Each row of a before or after table is a point. The points were changed in one or more steps. Then noise was added and the rows were shuffled. The steps act on columns, c1 being the first. Write out the steps. A step turns or swaps two columns, mirrors them in a line or flattens them onto one, adds a multiple of one to another, or multiplies or shifts one. Angles are multiples of 10 degrees, from the lower column toward the higher: turns from -170 to 170, lines from 10 to 170 but not 90. Use the fewest steps. Two steps may share a column if one is a turn and the other turns, adds or multiplies; they go together, in the order done. Otherwise the lowest column goes first.

Before (14 x 3):
[[ 44 -43 -15]
 [ 18  19   9]
 [ -4 -22  28]
 [ 26 -22 -50]
 [  9   3  26]
 [  0  24  14]
 [-17  20  -2]
 [ -9   1   7]
 [ 24 -26  24]
 [ -5 -32  -8]
 [-46 -20  -3]
 [-57 -15 -43]
 [ 38 -24 -11]
 [  9  -2 -19]]
After (14 x 3):
[[ 16  -4 -14]
 [ 15  21  13]
 [-13  -1   5]
 [ -7  23  13]
 [-43 -15 -63]
 [ 40 -26   3]
 [-14 -21  25]
 [ 42 -22 -39]
 [-41 -20 -17]
 [ 12 -28  30]
 [ -3 -34 -10]
 [ 49 -42   1]
 [  1   1  27]
 [-13  22  -5]]
Steps: turn c1 and c3 by 20 degrees

Before, 8 rows:
[[ 12 -24   6  15 -33 -16   3  -8   7]
 [ 18 -34   6 -12 -18  -5 -15  18  -2]
 [ 28 -19  -6 -13 -13 -19  23   3   4]
 [  8 -17 -22  -7 -20 -25 -13   0 -10]
 [ -9 -36   5 -13 -13 -14   7  -3 -23]
 [-18  11   1  -1  36  37  -2  -2 -30]
 [ 15 -20   6 -18   0 -20  -6 -24  20]
 [-49  10  -6   1  60  32   7  14   0]]
After (8 x 9):
[[  3   5  20 -15 -40  -2 -17  21  -1]
 [-10 -12  -2 -15 -34 -13   6  -3 -21]
 [-20 -29 -45   4  46  32   7  14  -3]
 [-10 -22 -15   0  31  36  -1   0 -31]
 [ 21   2  -5  -6 -24 -22 -15  -4 -13]
 [  5 -30  16 -18 -17 -19  -6 -28  16]
 [  0   1  14  14 -37 -14   4  -8   9]
 [ 19   2  25 -13 -20 -22  23   4   3]]
Steps: turn c1 and c3 by 60 degrees; turn c2 and c5 by 50 degrees; add 0.7 times c8 to c2

Before:
[[-23  -8  -8 -23  -9  29  -1  49   3  -3  14 -21 -22   2]
 [  9  -6  -2 -35  29 -33 -21  20  -8 -34   4  20 -12 -15]
 [-18   5   7 -22  45  -9  -6  11  12 -33 -13  17  25 -30]
 [-18  -5 -25 -10  17 -31   0   5   3 -16   9  39  14 -18]
 [-16 -44 -18 -11  -2  23   3   7 -24  -2 -25 -37 -26  17]
 [-31   2   4 -38  19 -24 -14 -18  21 -19   5  15 -12 -11]
 [ -1 -18  14 -37   3   7   9   3 -11 -24  14  22   8 -13]
 [  0  19 -19 -26   3   2 -18  -3   5 -35  -7  23   0 -35]
 [-33 -19  11  -8 -38  29 -45  35 -24  12  -1 -41  15  -3]
 [-14 -11  16   3 -16  13  15  19 -35  29 -50 -21 -33  34]
 [  1   6  -4 -14  45   1 -21  -9   0  -8  21  29  -3 -21]
 [-22   9 -11 -22   3   8   3   7 -35  -5  -9 -27  -3  35]
 [ 17  -5 -11 -35  18  -8 -16   6  27 -10  -2  18  20  -1]]
After, 13 rows:
[[-18  -6  20 -10  17 -62 -15   5   3 -15   9  39  13 -18]
 [-31   3   5 -39  19 -34  13 -18  21 -18   6  15 -12 -10]
 [-33 -19  21  -8 -38  -2  42  35 -24  12  -1 -42  15  -3]
 [-15 -10 -21   2 -17  46  -2  19 -36  29 -51 -22 -33  35]
 [-18   5  -1 -22  46  -7   8  11  12 -33 -13  17  25 -30]
 [ -1 -19 -16 -36   3  31   3   2 -11 -23  14  22   8 -13]
 [-15 -43  11 -11  -2   6 -14   7 -25  -2 -25 -37 -26  19]
 [-22   9   7 -22   1  -1  -8   6 -35  -4  -9 -28  -4  35]
 [ 16  -5  20 -35  19 -36   6   8  28 -10  -1  18  20  -1]
 [  0  17  26 -26   4 -38   2  -3   5 -35  -8  24   1 -36]
 [ 10  -6  15 -35  30 -56  15  20  -8 -34   5  19 -12 -15]
 [  1   6  17 -14  44 -25  13 -10   0  -8  20  29  -3 -21]
 [-23 -10   6 -22 -10  18  -4  50   3  -3  14 -21 -22   3]]
Steps: turn c3 and c7 by 140 degrees; add -1.5 times c3 to c6

Before:
[[ -5 -17  10 -12   6  -4 -16   2 -12  -1   5  -7 -13   7  13  -4 -10   8
  -11 -22   7  -7  -3 -13]
 [  9 -19  -2   4  -8  18 -14  31 -20 -10  -2  -1  10   9   7  20 -15 -19
    4 -16   5 -13   6  22]
 [  7   1  -7  16 -17  13 -12   9 -10  -1 -11  15   3 -21  -7 -12 -10   2
   -3  -6  -3  -7   5 -37]
 [  2 -16  -6  58   4 -14  13  14   3  -1   9  -5 -20 -23  14   5 -10   6
   -4   1 -21   4   7  19]
 [ -1  -5  -2 -13  -2  -3  24   5  12  -5   5  -1   2   7 -29   5  25  11
    2   2 -20  -4 -21  26]
 [ 15  -1   7 -11   3   8 -16   5  19  -3  10  -6 -19 -24  13 -14  -5   9
    8  -5  -2  -7  -1  27]
 [ -5  -6  11   0 -16  11  20  -6 -17  -1   5   7 -15 -15 -17   2  12  10
    7   2   9   6 -33  16]
 [ 13 -14   8  -8 -13 -22  54  -6  -1   1 -21   2   0   2  12  -2   4 -20
    7  -3  -6  -1 -24  24]
 [ 16 -21   3 -10  11 -15   6  -1 -18 -10   9  60 -13   2   0   1   1 -34
    1  -3   3 -10   5   0]
 [ 17  -6   7 -13   6   0   8  -4   6  10   3   8  21 -19   0 -14  10 -18
    9   5   8 -11   9  -2]
 [  2 -16  -9 -14  10  15   6  46  11  -9 -21  -8 -19   4   8   8   6   8
   10 -26  10  -9 -16  28]
 [ 18  12   8  -9  -2  -8  22  12 -18   3   9  10  -1   4  12   9 -15   9
  -25   7   9  -5   7   4]
 [ -7 -21  12 -14  -4  18  -5   8 -11  -9   9  -5 -10   0 -13 -13 -13   6
    7  -1   7  -9   5  18]]
After (13 x 24):
[[ -7 -21  10 -14  -4 -19  -4   8 -10  -9   9  -6   6   0  -5 -12 -13 -13
    7   6   6  -9   6  18]
 [  8 -20  -2   5  -9 -16 -15  32 -20  -8  -3   1 -19  11  19  21 -14   6
    4   6   4 -12   5  22]
 [ 18  12   7 -10  -3   8  22  12 -20   3   9   9   4   5  -9   9 -16  12
  -26  -2  10  -6   8   4]
 [ 17  -1   7 -11   2 -17 -17   4  19  -3  10 -10  12 -24 -10 -11  -4  12
   10  -7  -2  -7  -1  26]
 [ -2  -4  -2 -13  -1   3  23   6  13  -7   4   0  -1   9 -10   7  24 -30
    2  -1 -18  -4 -23  25]
 [ -6 -18   9 -12   7 -16 -16   4 -11   1   6  -7  -5   8  -9  -3  -9  13
  -13 -21   7  -7  -1 -13]
 [  7  -2  -7  15 -17 -12 -12   8  -9  -1 -10  14  -8 -20  -3 -11 -12  -7
   -5   5  -1  -7   6 -37]
 [  2 -15  -7  58   6   4  13  12   5  -1  11  -6  18 -25  -4   5 -10  16
   -4 -17 -22   4   7  19]
 [  2 -16  -9 -14  10 -33   3  48  10  -7 -21  -8  -3   4  -7   8   6   6
    8 -16   9  -9 -17  28]
 [ -4  -6  11   2 -16 -14  20  -6 -18  -2   6   8  11 -15  -8   2  13 -16
    8   1   9   7 -32  17]
 [ 18  -7   7 -14   4  11   5  -5   7  11   1   6 -13 -19  19 -16  10  -1
    9  15   8 -10   8  -2]
 [ 13 -12  11  -8 -11  16  54  -6  -2   2 -20   3  -2   2  20  -1   5  13
    7 -15  -8   0 -25  24]
 [ 16 -21   3 -11  11   4   7   0 -17 -10   9  63   7   1  35   0   2   2
    2 -18   1 -12   5  -1]]
Steps: turn c13 and c20 by -140 degrees; turn c6 and c20 by 140 degrees; turn c15 and c18 by 90 degrees

Before (12 x 64):
[[  6 -16  12  24 -29 -31  27 -12   5 -29  28 -36 -28 -10   4   8  34   9
   55  -7  10  -9   9  17  -3   1 -20 -28 -14 -11   7 -14 -37   9 -40  12
  -26 -30   4  31 -18 -11 -20   4  48   0 -20 -21 -25  -3  30 -26 -25  19
   -4   0  -9 -18  13   9 -13   9 -33  10]
 [  8 -13  21 -22   8  35  -1 -17  23  17  24  26  26   6 -26   2 -27 -20
   -5   3   8  -3  16  -8   3 -11 -46 -13  13  22 -16  14 -33 -22  11 -12
  -44   9 -30   1 -18 -22 -16  18   1   7  45   6 -23   0 -31  -2  13   3
   -6   6 -31 -20  20   5 -25  15  38 -19]
 [  9 -15  16  20  18 -12  27  17  41  10  -5 -37 -18  44 -13  39  26   9
  -14  -2 -10  28  22 -22  35  20   8  16  41  27  22   1  -2 -25  -1  31
   19  21 -24  -3 -30  -3  31   4 -16  20  25 -25 -42   4 -30 -41 -28 -32
   -4   8  26  -8  17  24  29 -52  27 -29]
 [-29  27  -9 -37 -34  -5 -23  22  14 -16  25  -5  36  40 -13  35  -3 -29
   12 -24  20  16 -44  -5  16  37 -15   8 -15  -5  21  -7   5   3   4  29
  -12  16   4 -10  -6   0  -1  44  14 -27 -13  -7   5  20 -17  -2 -21  -4
  -50  -1 -32  23  24 -44 -14 -25  15   2]
 [ 41  21  -4  32 -30 -13 -17 -38  15 -12  35 -41 -15  28  -9  31  29 -33
   -4 -29  18  -1 -12  -1   0   6 -53   2  -8 -18  46 -16  -3  23   1  31
   22 -39  -6 -11 -14 -27  14 -10  27  23  32   5 -16  21  20  -7 -27   6
  -16  50  -2  20  21 -11   2 -42  31  37]
 [ 15  31  10  -2   2  24 -17 -33  19 -23  -9 -11  -6 -23   6 -10   4   8
   60 -25  16  23  -1 -25 -15 -29 -44 -26   5  21   1   1 -15  -5  18   8
  -38  21  -1  10  -2  20 -36  -4  11 -49 -10 -21 -18  -3 -41   3  15  14
    4  43  25 -31 -32 -47 -39   1 -10 -11]
 [ 25  -2   1  -4 -37  37 -24 -19  -1  -3  17  10 -17  38  27  21 -26 -50
   20  15 -10  10  23 -13 -22  23  -5  21  -1 -30 -21 -10 -32  29   7  22
  -43 -18  -8 -30 -12  -6 -23  34  10  23  21  11 -28 -43  26 -29  15  -9
  -27 -21 -27 -24 -37  18  29  17  10  32]
 [  4  42 -40   9  20  33   9  27  11   3 -22 -27  18  21  -9 -18 -19  11
   11 -46  40  30 -32  18 -28 -29 -40 -16  43  -2  24  35  -1 -33 -38 -10
    4 -20  16 -40  37 -31   5  20   7 -49 -12   0  30 -31 -30 -18 -16 -20
   22 -19 -36  -9  -4 -29 -21 -13 -13 -22]
 [-16  -3 -18   4 -11 -18  26  16   8  12  -1  -5   3 -24 -29  11  17 -40
   51  25  31  38 -27  23  17  28  10  -4  -7   5 -15  19  32  -8 -40 -14
    6 -41  13 -43  37 -19 -19  21  45  10 -13   7  22  -3  26 -43  19  16
   16  14 -25 -29   7 -30   3  -7  36  20]
 [ 16  18  25  22  19 -19  -2 -10  40 -34  -3  30  41   0  28 -32 -21 -26
    4   2 -19 -12 -26  14  -5  24   9  12  35 -24   7 -24  22  -7   5  22
  -32   0   9  -4  12  25 -16  46   5 -27 -14  -8  16 -27 -36 -26   1 -18
  -40  -2 -25  -8 -33 -33  -7 -16   3  46]
 [-33   4   6 -25 -11  21   3  26  -2   1   5 -36  39  27   1  10 -28 -18
   25  -2 -28 -12 -20 -18  24  -4 -10   2  38 -34  36  -5  15  -6   1  25
   32  23 -15 -28  36  15  -9   9  35  22 -24  14   2 -37   0  22  32  -3
   22  16 -16  -4 -29  11  -2   2 -21   1]
 [  6   2 -21   4   3 -24  24 -38  18  25  19  25  37  29 -21 -33  17  10
   33 -28 -19  32 -29 -23   7  14 -21 -19 -23  -3   1  15 -32   9  -3 -22
   21  19   6 -15  23  18 -17 -16  -9  -7  -8  48  21 -35  -5  23  -1  31
   -4  -4 -27 -33 -26   6   9 -27 -13  24]]
After:
[[ 11  31  10  -1   1  23  34  12  18 -27 -12 -10  -8 -22  10  -8   5   6
   61 -21  17  23  -1 -23 -21 -30 -46 -27   6  19   1  -2 -19  -8  21   8
  -43  26   5  10   0  20 -25  -5  14 -49  -7 -20 -20  -3 -40  31  17  13
    0  45  23 -14 -32 -47 -37   4  -5  27]
 [-17  -2 -18   3  -7 -21 -22 -44   8  13  -2  -5   0 -26 -31  13  17 -43
   52  27  28  40 -28  18  20  25  11  -9 -14   6 -17  21  36  -8 -37 -18
    4 -41  -3 -41  41 -18 -38  24  48   8 -10  11  22  -4  24  -5  19  16
   13  15 -25   9   5 -32   1  -8  20  33]
 [  4   3 -23   3   4 -25  11  36  18  23  17  25  38  28 -23 -31  14  10
   36 -25 -21  33 -32 -20   5   8 -26 -18 -22  -2   3  15 -32   7  -1 -23
   21  18  14 -16  25  18  -5 -18  -6  -4  -8  42  21 -35  -4  32   2  32
   -2  -5 -28 -14 -27   4  11 -29  30  37]
 [ 10 -14  15  18  19  -9 -45 -44  40  11  -6 -40 -16  44 -14  37  27  12
  -19  -4  -7  26  19 -20  35  22  11  10  38  27  24   3  -2 -28   0  32
   18  20 -38  -1 -27  -5   6   5 -16  19  24 -24 -38   3 -30  -2 -29 -29
   -3   7  24 -17  16  21  29 -55  14  -6]
 [  4 -18  16  24 -25 -34  29 -18   1 -28  31 -35 -26 -11   0   7  32  10
   52  -7  10 -11   7  16  -3   2 -19 -25 -14 -11  10 -12 -40   9 -36   8
  -24 -29  -3  35 -17 -11   9   6  44   1 -18 -24 -21   2  31  18 -25  20
   -2   4  -9  27  13  10 -13   9  38  20]
 [  8  40 -36   9  18  32   5 -24  10   6 -21 -25  20  23 -10 -16 -17   8
   11 -50  39  32 -32  17 -27 -31 -41 -17  43  -2  22  35  -4 -31 -38  -7
    6 -25   7 -40  36 -33  11  18   6 -54 -14  -2  29 -30 -26 -15 -17 -21
   23 -18 -36 -36   1 -27 -23 -12   8   0]
 [-30  28  -9 -42 -32  -7  -3 -10  13 -14  27  -2  37  40 -12  34  -2 -28
   10 -28  22  17 -43  -4  14  37 -12   4 -14  -4  19  -6   7  -1   4  32
  -12  16   1  -9  -9   2 -11  45  13 -25 -12  -5   4  16 -17 -20 -19  -5
  -48  -1 -33 -14  23 -46 -15 -25 -27 -19]
 [-28   4   7 -27 -10  22  19  10  -3   3   6 -37  39  27  -2   9 -28 -20
   24  -3 -29 -11 -16 -21  22  -4 -12   1  41 -33  36  -9  19 -12   1  25
   28  27 -12 -31  38  16   8   8  34  22 -26  10   4 -37   2 -32  34 -10
   27  16 -15 -29 -31   9  -2   2   8   1]
 [ 24   2   1  -1 -39  36  14 -23  -2   0  17  12 -15  41  30  18 -27 -52
   23  17 -10  12  21  -9 -20  22  -6  20  -2 -30 -21  -7 -31  30   6  21
  -46 -18 -14 -31 -13  -3 -24  32  11  23  20  10 -27 -39  24  30  10 -10
  -27 -24 -26  35 -40  19  26  16 -20  33]
 [ 14  19  23  18  19 -18   6 -22  38 -35  -1  28  42   1  29 -32 -18 -25
    6   3 -23 -11 -27   8  -7  29   6  12  35 -23  11 -23  23  -4   4  24
  -33   2   6  -7  17  22 -12  49   6 -30 -15  -8  16 -30 -33  23  -1 -21
  -41  -4 -26  10 -33 -32  -6 -18   1  21]
 [  8 -13  23 -20   7  35 -16   2  24  15  25  25  26   5 -27   7 -26 -23
   -6  -1  10  -6  18  -6   3 -10 -41 -15  11  21 -17  18 -26 -19  11 -15
  -45  10 -27  -3 -19 -16 -34  17   2  11  47   4 -21   0 -31  16  10   6
   -2   4 -30 -45  17   7 -23  12  -4  11]
 [ 43  20  -2  30 -29 -11 -24  10  15 -11  38 -40 -17  28  -7  32  31 -34
   -3 -30  16   0 -13   1   3   6 -54   2 -13 -22  48 -16  -3  25  -7  33
   19 -38  -4  -9 -15 -30  -6 -13  27  21  36   6 -14  19  23  36 -29   8
  -15  50  -5  50  19 -10   5 -43 -27  -4]]
Steps: turn c43 and c63 by 40 degrees; turn c7 and c63 by 110 degrees; turn c8 and c52 by -110 degrees; add 0.3 times c8 to c39; turn c58 and c64 by -70 degrees; add -0.7 times c13 to c58
